Rows are points. To make a cloud, some directions were put in groups of two or more. Within a group, all points are equally far from the middle, so they leave a hole (a ring in 2 directions, a hollow ball in 3). The other directions are filled evenly. Then the cloud was stretched, turned, moved and blurred a little. Count the holes, and give their numbers of directions, smallest first.

Cloud (19 x 3):
[[-22  34  50]
 [ 11  44 -80]
 [-28  66 -35]
 [ 26  60  -6]
 [-67  -1 -20]
 [  1 -42  52]
 [-13 -34  47]
 [ 27  63  16]
 [  9 -49  16]
 [-55 -17  -8]
 [ -7  64 -59]
 [-30 -30  22]
 [  1 -48  -7]
 [ 24   9 -76]
 [ 72   8   8]
 [ 12  65   7]
 [-11 -47 -10]
 [-23 -46 -47]
 [-51 -14   3]]
Holes: 1 (2)

Cloud:
[[ 27  56 -46 -25]
 [  6 -61  21   7]
 [  9 -55  22 -12]
 [-40   0  61   5]
 [-68   8  34   5]
 [  7  87   3  14]
 [-19  20 -53  69]
 [  0  46  38 -48]
 [ 44 -29  10  41]
 [-43   7  56  28]
 [-38 -58   9  15]
 [ 46  61 -20  14]
 [-75  32   7  22]
 [-19  -7  61  33]
 [-15   2 -40  77]
 [-18  25 -65  60]
 [-25  60  26  46]
 [ 37 -22  23 -32]
 [-24  -5  27 -54]
 [-39  11  -7  74]
 [ 20  34  38 -46]
 [-25  71 -50  33]
 [ 42 -15 -27  54]
 [ 36  53  -7  48]
 [-17 -32  38 -35]
 [ 36 -47  10  -4]
 [ 15  63 -62  -1]]
Holes: 1 (4)

Cloud:
[[ -56  -14   39  -43   54    2]
 [ -21    4  -42   64  -38   36]
 [ -37  -55    5   48   10  -51]
 [ -47  -25  -35   32  -33  -35]
 [ -12  -68   22   48   -6   -2]
 [ -50  -33  -21   42  -34   63]
 [  38   73    0   35   20   36]
 [  27   40  -34   40   59   26]
 [  17  -13   22  -53  -42   18]
 [ -94   22   42   32   28   44]
 [   2   10   37   35  -50   -9]
 [  29   -3   32  -37  -13  -16]
 [ -15   79   21   53   -9   27]
 [  35  -24  -61  -18  -11  -11]
 [ -37   26  -34   -6  -17  -29]
 [ -41   17    2  -13   60   68]
 [  17  -51  -39  -29    6   42]
 [ -61  -36   35   28  -12  -56]
 [ -33  -55  -47  -44   30   19]
 [ -76  -54  -44   11  -29   -2]
 [   1   61  -16   -9   29   86]
 [  23  -57  -42   -2   16   17]
 [  -2   30    0   52   70   41]
 [  -4   40   59   20  -38    9]
 [ -44   42   66   21  -35   55]
 [   4  -25    0  -68  -11  -20]
 [  -7   -7  -46  -60  -14   68]
 [ -37    7   -2  -46   55   -6]
 [  19  -16  -53   -7  -56   31]
 [  14   25   30  -39  -12   70]
 [ -65  -26   80   -4  -41    0]
 [ -77   16   -7   60   25   52]
 [  22   41   52  -11   30   -3]
 [  19   36  -65   18    7  -11]
 [  52   10  -30   24   19   44]
 [  15  -24    7  -61  -37    4]
 [ -27  -74  -47    0   27   -8]
 [  -3  -23   57   50   26   33]
 [ -37  -49    3   39  -43   49]
 [ -88  -13   -8  -37  -46   34]
 [-111  -23   27  -13    0    8]
 [ -69  -69  -28    9  -32   35]
 [ -20  -31  -36  -50  -61   10]
 [ -61   35   76   49   -3    6]
 [ -28  -74    2  -18   29  -48]
 [ -72  -54    4   -3  -45   57]
 [  30    0  -37    5  -31  -26]
 [ -17  -76   10   41  -11    7]]
Holes: 2 (2, 4)

Cloud (80 x 8):
[[ 59 -16   4  20 -23  -5 -67   1]
 [-27 -83  -2 -29  17 -87   0 -11]
 [-15 -42   1  29  24  15  38 -15]
 [ 44  39  53 -17 -46  -8   4  41]
 [ 28 -52  78 -18  -7 -36  21  21]
 [-44  -8  -5 -50 -66  45  -3  35]
 [-76 -19  65 -29 -35  10   5  -3]
 [ -2  14  44  -6  30 -46  62  82]
 [-50  22 -49  13 -66 -32   2 -26]
 [ -4  13  28 -79  37  23 -12  31]
 [ 10 -34 -48  -4 -41  69 -20 -33]
 [-44  24 -37  43  10  18   8   9]
 [ 14 -82  30 -57  32   2  -1   0]
 [  3  39  -3 -48  32   7  -4 -30]
 [-43  60 -47 -43 -38  18 -18 -41]
 [ 43  56  34 -20   1  53 -11   7]
 [-39 -36  29  55 -34 -26 -22   2]
 [ 12 -12  -3 -28 -37  19  64 -47]
 [  6  49  23 -13 -56 -10  -3  65]
 [  9 -47  34   0  59  -4  47  16]
 [ 31  26 -42  17 -67 -41   9  -7]
 [ 21  14 -51   2   8  12  41  -4]
 [-73  18 -12 -26  34  25  36  57]
 [-92  33  13 -37 -18 -13   6 -49]
 [ 59 -17  20   3  13   3 -32  14]
 [ 43 -19 -30 -79 -49 -25  19 -36]
 [  4   8 -20 -19 -15   4  24  96]
 [  8 -34  60 -53 -67  39  29  33]
 [ -2 -47  11 -23 -38   2 -29  91]
 [ 24  53 -37  29 -29 -61 -41 -12]
 [ -5  42 -38  -2 -53   4 -40  40]
 [ 24   9 -22   5 -17  18  41  79]
 [-22  29 -15  46 -58 -35  39 -38]
 [ 39 -48 -18 -12 -63   1 -26 -41]
 [ 44 -17  21  -1 -90   9   4 -33]
 [-81 -12  27 -32 -36 -16 -40 -51]
 [ 55 -10 -28 -67 -33   7  12 -16]
 [-27  11 -17 -75 -29  90  18  -9]
 [ 19  40  31 -36 -24   2  68  56]
 [ 25  23  28 -48 -10  32  85  62]
 [ 15  -8   2 -39  14  25 110  10]
 [-13 -13  -9 -61 -92 -40 -67 -56]
 [ -6 -22 -10  22 -70 -41  44 -22]
 [  0 -39 -13 -24   5  30  72 -32]
 [-32  38 -41 -55 -53  37 -19  -7]
 [-39  19  46 -15 -55  -9  64 -48]
 [  9  22  50  -5 -75   9 -45  61]
 [ -4 -14 -35  -9  72 -16  36  45]
 [  1 -49   5  16 -27  11 -37 -62]
 [  4  17  30 -61 -79 -27  73 -10]
 [ 30 -49 -12 -71 -44  25  13 -27]
 [ 15  -7  83  22 -57 -47 -24  -9]
 [ 26  61  11 -39 -55  33  27 -28]
 [-43  19  31  16   5 -47  80  23]
 [ -2 -40  72  33 -48  27 -14  34]
 [-43  54  50 -34   7   8 -13  29]
 [-59  -3  87  -9 -43 -45  -7  -8]
 [ 13  -7 -35 -49  52  16 -19  55]
 [ 28 -84  39 -28  52   5  24  26]
 [-52   2  58 -65   1 -72  -8   6]
 [-21 -10 -12 -64 -79  14 -48  -6]
 [-58 -22  -9  -5 -91 -34 -49 -32]
 [  1 -22  25 -94 -40 -73 -36 -15]
 [ -9  60 -21  11 -54 -39  -9  33]
 [  6 -30  41  35 -19 -95  -9 -11]
 [ 11   5  -4 -20 -18 -69  12  82]
 [  4 -23  76 -23 -96 -62   8  -6]
 [-18  21   8 -71   1 -16  -8  73]
 [  3  -1  44 -54  55  38  10  13]
 [ -7 -32 -14 -21 -69 -62 -67   3]
 [ 62  16  22  18 -81 -51 -25   0]
 [ 39   6  -5 -16 -57 -83  59  30]
 [-47 -16 -18 -29  45 -85   8   4]
 [  3 -81  33  -6  16 -45  47 -13]
 [-11  18 -15 -99 -12   9  17  44]
 [-23 -56  46 -59 -14  11  17 -42]
 [-45 -66  -3  12 -20  23 -40  24]
 [-25  77   1 -60 -34 -27 -22 -12]
 [-28  16 -27 -44  53   7  -6  -2]
 [ 66  -8   2 -24   9 -35  -4  12]]
Holes: 2 (3, 3)

Cloud (103 x 9):
[[  34   75    7   17  -36  -72   -3  -35  -54]
 [  81   59   55    4   -3   18   -4   11  -63]
 [   8  -56   53  -24  -42  -62  -11  -36  -15]
 [  16   15   32  -41   -8  -64   25   37   -6]
 [ -29   45   18    4  -68  -27    0  -19  -85]
 [  -4   41    6    9   -9   44   41  -26  -34]
 [ -69   49   35   -9  -19  -36  -30  -28   52]
 [ -29   19   55   66   31  -24  -51    1    0]
 [  28    1  -13  -82  -69    5   -7  -53    6]
 [ -52   31  -11  -25  -18  -19    5  -66   -5]
 [ -46   37  -11   34  -61   33  -61  -39   41]
 [ -21   29   26   43    4  -41  -64  -28  -12]
 [   1  -15  -53    4    2  -26  -29   38   10]
 [  57    2   11   33  -92   28    1  -48    4]
 [  -1   65   28   16  -33    7  -59   46    6]
 [  52    3   -5   -7  -73   25  -69  -50   51]
 [ -49   27   40  -28  -28   31   25   25  -84]
 [ -38   12   16  -34  -97  -17  -13   -4  -42]
 [  -1   77   47   17   -3   28  -11   15  -74]
 [  56   38   -3  -69  -56   -2  -17  -32   -5]
 [  47  -11  -86  -11  -64   66   35    4  -13]
 [  18   -1    4   40  -68  -42    0  -73   52]
 [   0   38    9   -7  -61    3   31  -44  -89]
 [ -36   -8  -52    2  -21  -26  -30   22   16]
 [ -25   25  -28    4  -98   54   35   11  -37]
 [  78   42   -5   16  -51   18   13   52  -27]
 [ -27   -9   65   39  -86  -57  -14  -62  -27]
 [   7    7   61  -70  -44  -44   19   15  -23]
 [  29  -21  -51   -9  -37  -42  -17  -58   16]
 [ -37   64   10  -32  -33  -27  -48    0    3]
 [  12   11   -7  -16   25  -13  -29  -61   55]
 [ -38   14  -19    7  -23   75  -23   22   38]
 [   6  -32   39  -59   24   16    2    1   14]
 [  -5   -7  -58   67  -14   -2  -45  -44  -12]
 [  50   26   -1    3 -105   -2   17  -67  -55]
 [  -2  -47  -11   13  -57    0   17   16   31]
 [ -11   64  -22   52  -30    6  -25   43    7]
 [  -5   62   17   41  -84  -31  -24  -64   16]
 [  70   31  -23    9  -17  -12  -75  -11   31]
 [  55   -9  -60  -22  -36   79  -26    6  -34]
 [ -31   36  -64   36  -51   59   20    6  -18]
 [   6   45  -35  -64  -70   -9   13    8  -40]
 [  -6   36  -21   27  -26   65  -16  -30  -45]
 [ -40   66   72   12  -16  -61  -39  -15   -4]
 [ -67  -35  -29  -14   -9  -29   46   44  -66]
 [  47    9   10   -6  -42   26  -75    5   24]
 [  58   21   37  -49  -73   15    2   -2  -39]
 [  40   78   20   40  -25   15  -25  -17  -43]
 [  30   41  -43  -33  -42   83  -16   23    4]
 [  80   58    7   63  -12  -18  -30    3  -20]
 [ -24   87   -5    6  -18   56   36   -3   14]
 [ -44   41  -33   43   -2   50  -42    0   42]
 [  -2  -13   29  -37 -108   -1  -22   -1  -34]
 [  21   10  -28  -27   13   22   29  -47  -10]
 [  40   28  -23   52  -27   33  -33  -31  -31]
 [  34   50  -28   23  -11   36  -40  -26  -74]
 [   4   27  -37   40   42   56  -25  -25   12]
 [ -18  -28  -14  -28 -100  -46    8  -26   38]
 [ -37    2   21  -71  -48   61    3   10  -34]
 [  32   28  -13   67  -41  -16  -23  -43   15]
 [ -20   45    6    2   -5  -51  -57   47  -18]
 [ -46   45   23  -33    6  -10    4  -11  -74]
 [  82   48  -37    7  -35   11  -55   23   -4]
 [ -35   13  -56   57  -26   -7   -2   44  -17]
 [  19   16   50   73  -32    1    7   -5  -40]
 [  47  -30  -48   15  -40  -18  -59   -2  -23]
 [  10   27   47   11  -24  -80   -8  -34  -62]
 [ -33   57    1  -13   35   14   40   68  -61]
 [ -60  -23   33    6  -64  -55   12  -80   -9]
 [  13  -31   44   -9   23    6    3  -19   30]
 [  60    0  -65   -3  -26   65   20  -27  -41]
 [  10  -34  -32  -15   -8  -46   14   26  -14]
 [  40   17   33  -63  -73   18   -3    0  -34]
 [  69   11    4   57  -38  -75  -11    4  -43]
 [  -3   56   92   41  -17   31  -13    1  -30]
 [  50   35   30    4  -79    4   18  -47  -62]
 [ -14  -11  -59   12   23    7  -14   61   -3]
 [ -67   41   22  -11   18  -36   10   11   -2]
 [ -18   80   -1   30  -98  -16  -17  -16   11]
 [ -22   25  -24  -52 -118   45   54  -13  -26]
 [ -62   20  -22   18   23  -35   27   32  -34]
 [   1   45   48  -16  -27  -60   40  -53  -15]
 [  29  -34   24   -9 -120   44   25   -2  -18]
 [ -11   12  -20  -39  -14   25   52   52  -40]
 [  -8   69  -39   46   34   60  -32   19  -23]
 [  62   14   29   24  -43  -52  -32   23   -1]
 [ -76  -15  -47   18  -14   72  -22  -10   35]
 [ -57   36   36    4   74  -10   -9    9   -7]
 [  52   33   76   12  -40    4  -40  -31  -34]
 [  48   28  -10  -37   20   35   25   32    8]
 [  16  -58   -2  -18  -25   -1   64  -20  -53]
 [ -26   46    7  -70  -26   55   -1   16  -21]
 [ -55   33   32  -16    7   25   42   33  -52]
 [ -42   32   45  -48  -59  -43    0   10  -25]
 [ -44    8    7  -63  -45   62    1    8  -44]
 [  28  -36   59   24  -36  -34  -36  -19   30]
 [  24  -61  -15   23   15   27   -7    1  -20]
 [ -44   22   27   36  -41   50    8   13  -25]
 [ -21   71   26   16  -82   -8  -39   -5   77]
 [   7   -8  -49  -55  -72  -37   22   12  -79]
 [  -4  -33   56  -27  -51  -54   44  -55  -68]
 [  71   30  -61  -22  -43   21   76  -17  -28]
 [  19   19  -46  -13  -61   13  -58   20  -27]]
Holes: 2 (2, 3)

Cloud (104 x 9):
[[  -6    3   42  -12   -2  -85   62    2  -25]
 [   9  -46   18  -47   42   75  -67    4  -40]
 [ -31   -1   32  -26   37   36  -64    9  -34]
 [  -8  -58   32   -5  -21  -22   -2  -42  -16]
 [ -37   21   52  -21    8   46   -5   16   37]
 [  38    2   14   -5  -17   51  -42  -58   59]
 [ -37  -10    6   32  -99  -41   71  -15   50]
 [  29  -22  -16   43  -76  -36   35  -14   36]
 [ -27  -38   -7  -41  -64   46  -49   36  -29]
 [  43   30   51   13   31   27  -29  -45   17]
 [ -20   15  -14   38   27  -54   20  -27  -30]
 [ -14  -22   21   -7  -17  -20  -75  -26  -85]
 [ -29   59   -1   -3  -31  -21   70  -20  -15]
 [ -34  -36   18   72  -59  -50   38   19   30]
 [  16    1  -24  -88   18   27  -19   -7  -52]
 [  41  -28   25  -76  -17   37    3   19  -38]
 [ -19  -20   -8   18   10   14  -76   35   17]
 [ -58  -31   40   24  -27   58  -31   49   46]
 [ -33    3   70   45    9   25   36   -7    6]
 [   9  -27   50   25  -15  -60   33  -26  -27]
 [ -61  -50    4    4  -65  -21   -8  -45  -24]
 [ -37   15  -32   43  -95  -34   33   -3   30]
 [ -38  -20  -35   73  -12  -34  -14  -15  -10]
 [  18    4   -3  -52  -47  -20  -30  -59   49]
 [  62   -7    9   60   15  -19  -15   -8    8]
 [  25  -48   40   66  -26   20   10  -14   42]
 [  -2  -16   39  -20  -60   -6   57  -66  -10]
 [  17   -1   21   17  -19   62   11  -21   34]
 [  11    0   22  -25   52   -1  -28  -20   69]
 [  41   16   54   34  -35  -60   73  -22   44]
 [   0  -29   82   38    1  -14   54   14  -36]
 [ -55  -57   40   -8   20  -24  -26   40   -9]
 [ -49  -56   38    0  -27   33   84  -33   50]
 [  -5  -66   13  -21  -88   69  -57    2   41]
 [   4  -47   57   -1  -40  -33   28  -45   -8]
 [ -15   51   -6  -34   10    5  -20   18   21]
 [ -25   27   75   53   -7   16  -54   17  -34]
 [ -26   -6   -1  -30 -120   12  -41  -64   74]
 [ -36   -8   25  -36   -4  -25   34  -33  -36]
 [  69   18   42   14   -2  -16  -52  -69   54]
 [  54  -40   19  -57  -89   41  -26   -1   25]
 [  29    3  -46  -63   20  -21  -49  -23  -22]
 [   5   41  -29   17  -18  -46   49   15   -5]
 [   3  -11   19   42  -71   44  -20  -27   48]
 [  18  -53   32   15  -22   60  -68  -11   54]
 [  22   -3   -9   10   -5   21  -36  -55   87]
 [  17   55    2    1  -44   15   -2   -3   16]
 [   4   77  -42    8  -14  -16    8    3  -30]
 [ -14  -19  -39  -25  -49  -28   28   45  -62]
 [ -27   33  -16  -56  -42  -56    0  -10   70]
 [   9    8  -34   26  -96    8   20  -32    9]
 [  21   56   37   39  -30  -24  -25   32  -27]
 [ -13   36    3   14  -92  -55   59  -59    0]
 [ -24   15  -84    0  -38   -9   31    0  -23]
 [  44   24   39   11  -18   -1  -12  -75   85]
 [ -14    0  -26   -8  -17  -72   35   -9  -33]
 [ -16    4    3   40   23  -39   19  -54  -19]
 [   5   60  -26   16  -77  -33  -14    1   35]
 [  -8  -22   15    2    5  -33  -46   54   37]
 [  42   -7   28   -2 -102    1  -17  -39  116]
 [ -27  -21  -12  -50  -78    7  -13    1  -45]
 [  35   45  -71  -17  -20    7   32  -37   48]
 [  45    0   27  -11  -22   90  -38   -1    9]
 [   2   -3  -80  -77  -17  -18   -8  -31  -26]
 [ -31  -13   -6   26  -15   39    7    7  -84]
 [ -22   -2   24  -10    6  -63  -49   26  -36]
 [  12    6   -7  -66  -15   41   58  -58  -47]
 [  35    7  -66   12  -80  -46   35  -48   25]
 [ -10 -110   13   10  -67   43  -45  -59  -22]
 [ -64  -16    9   27   36  -39   32   19  -55]
 [  -1  -35   57  -26    6   66  -61   39  -48]
 [ -62  -88   17  -22   -1   56  -20   47  -52]
 [  13  -44    7  -36   -9  113  -55   -2   32]
 [ -25  -82    5  -43  -54   57  -27  -19   32]
 [ -14  -20   55   14  -20   17   75    8   -5]
 [ -31   39   -3  -31  -40   28  -43   -9    7]
 [   5   18   71   12  -35   23   15    2   65]
 [  11  -12   43  -32   23    8   -4   -4   93]
 [ -34   -8  -27  -21 -110  -89  -24  -23   61]
 [  14  -28  -10   -3  -29    9   28  -77  -10]
 [  44  -25   36  -31   -8  -20  -28   -6  -70]
 [ -38   -3   40   79    0  -35   16   49   -5]
 [ -56  -86   -3   34   -2   60    7   27  -46]
 [  32   38   11  -15  -29   25   68  -30   23]
 [ -45  -38  -18  -30  -42  -51   22   17   10]
 [ -48  -52   24   10 -108  -35   20  -16   -9]
 [  31  -17  -29   -7  -83  -34   32  -92   15]
 [ -12   50   -4   22  -49   27  -25   18  -30]
 [ -34   19   67  -45    8   43   -1   -7   42]
 [  35   44  -23  -66   12   97   -1  -20   27]
 [ -52  -28  -62  -15  -70   36   32  -21  -24]
 [   5    7  -32   21  -56   43   -5  -57   36]
 [ -32  -13  -47   -4  -40  -69   10  -50  -17]
 [ -26  -16   45  -22   31  -13  -45   35  -54]
 [  52  -21   -3  -58  -15  -15  -17   28  -43]
 [  -6  -14   62   34   31   17   47   39  -50]
 [ -21  -60   90   -4  -63    7  -36  -56   43]
 [ -19   22   44   -2  -54   29   22   48   58]
 [ -37  -22   37  -28  -61   12  -26   31   17]
 [   6   33    2   59  -73  -66    6  -21   56]
 [  -8  -29  -14  -18  -49  -25  -59    1   17]
 [  -7   -4   16  -33  -28   41  -38   18   20]
 [ -73  -24   -6    4  -76  -72   40  -63   32]
 [ -37    3  -73   15  -31   56  -14   -6   32]]
Holes: 1 (2)
